Every row gives one point. Each copy is the shape, with its points in the same order, turned, moved and blurred by noise. Some copies are also mirrored. Which?
(in the rows, 128 means zero)

Shape (9 x 3):
[[ 71 152 132]
 [163 119 117]
 [139 154 130]
 [152 161 158]
 [ 72 144 117]
 [170 135 113]
 [197  56 123]
 [141 102 164]
 [ 66 121 124]]
Copy 1:
[[116 176  99]
 [137  76 127]
 [114 116 141]
 [123 125 175]
 [112 157  90]
 [126  78 148]
 [192  36 134]
 [177 118 148]
 [131 150  80]]
Copy 1 is: mirrored
Copy 2:
[[ 90 134 149]
 [182  83 138]
 [143 101 155]
 [163 109 188]
 [ 85 114 129]
 [175  71 147]
 [245  96  97]
 [181 141 142]
 [ 97 135 111]]
Copy 2 is: mirrored
Copy 3:
[[ 70 118  95]
 [156 112 141]
 [121 138 132]
 [133 165 119]
 [ 71 105  97]
 [153 115 152]
 [217  79 126]
 [166 125  82]
 [ 87  90  77]]
Copy 3 is: mirrored
Copy 4:
[[101 137  78]
 [164 148 154]
 [157 158 108]
 [179 153  91]
 [ 97 136  88]
 [171 163 149]
 [186  99 200]
 [173  97 121]
 [ 93 119  90]]
Copy 4 is: mirrored

Shape:
[[113 117  86  42]
 [149 148 195 127]
 [110 164 102  99]
 [131 130 181  79]
 [108  99 143 149]
 [200 180  90 141]
 [113 116 138 120]]
Copy 1, 7 rows:
[[ 95 105  49 111]
 [146 101 180  87]
 [119 151  98 107]
 [108  94 136  66]
 [ 99 120 163 150]
 [218 150  96 138]
 [ 98 107 143 131]]
Copy 1 is: only turned
Copy 2:
[[ 73  87 105  53]
 [169 171 159 108]
 [ 87 129 116 117]
 [142 147 161  67]
 [158  90 153 129]
 [136 166  38 133]
 [135 109 144 110]]
Copy 2 is: only turned
Copy 3, 7 rows:
[[ 67 175  67 145]
 [161 144 154 102]
 [123 134  64 122]
 [113 171 142  94]
 [107 100 148 149]
 [212 147  69 172]
 [106 117 124 133]]
Copy 3 is: mirrored

Shape:
[[179 130 120 203  82 105]
 [108  79  81 129 131 163]
 [184 133 185  98 162 126]
 [163 131 123 119 118 107]
 [106 168 149  83 153  81]
 [115 117 120  87 106 163]
 [140 236  92 118 180  90]
 [141 171 151  99 156  45]
 [130 138 160 159 115  90]
 [139 125 120 144  71 117]
 [111 111 119 106 138 195]
 [142 166  77 113 189  97]]
Copy 1:
[[140  63  91 100  79 188]
 [126  89  94 118 191 105]
 [123 197  89 145 111 169]
 [153 134 114 113 110 141]
 [125 169 173 158 104 111]
 [123 142 133  94 180 131]
 [203 135 186 201 103 149]
 [144 167 155 161  58 116]
 [101 109 129 129  84 153]
 [130  92 130  78 115 153]
 [115 133 112 128 209 139]
 [193 131 134 187 126 109]]
Copy 1 is: mirrored
Copy 2 (12 x 6):
[[168 197 147 206  98 138]
 [161 143  59 130 157 132]
 [ 78 131 158 136 122 206]
 [137 149 152 147 136 156]
 [ 84 126 188 117 182 126]
 [141  95 105 129 134 136]
 [ 96 194 205  65 128 101]
 [ 95 155 219 131 180 147]
 [110 159 161 187 152 134]
 [168 137 138 187 128 125]
 [117 117  63 117 121 133]
 [122 196 157  73 163 130]]
Copy 2 is: only turned
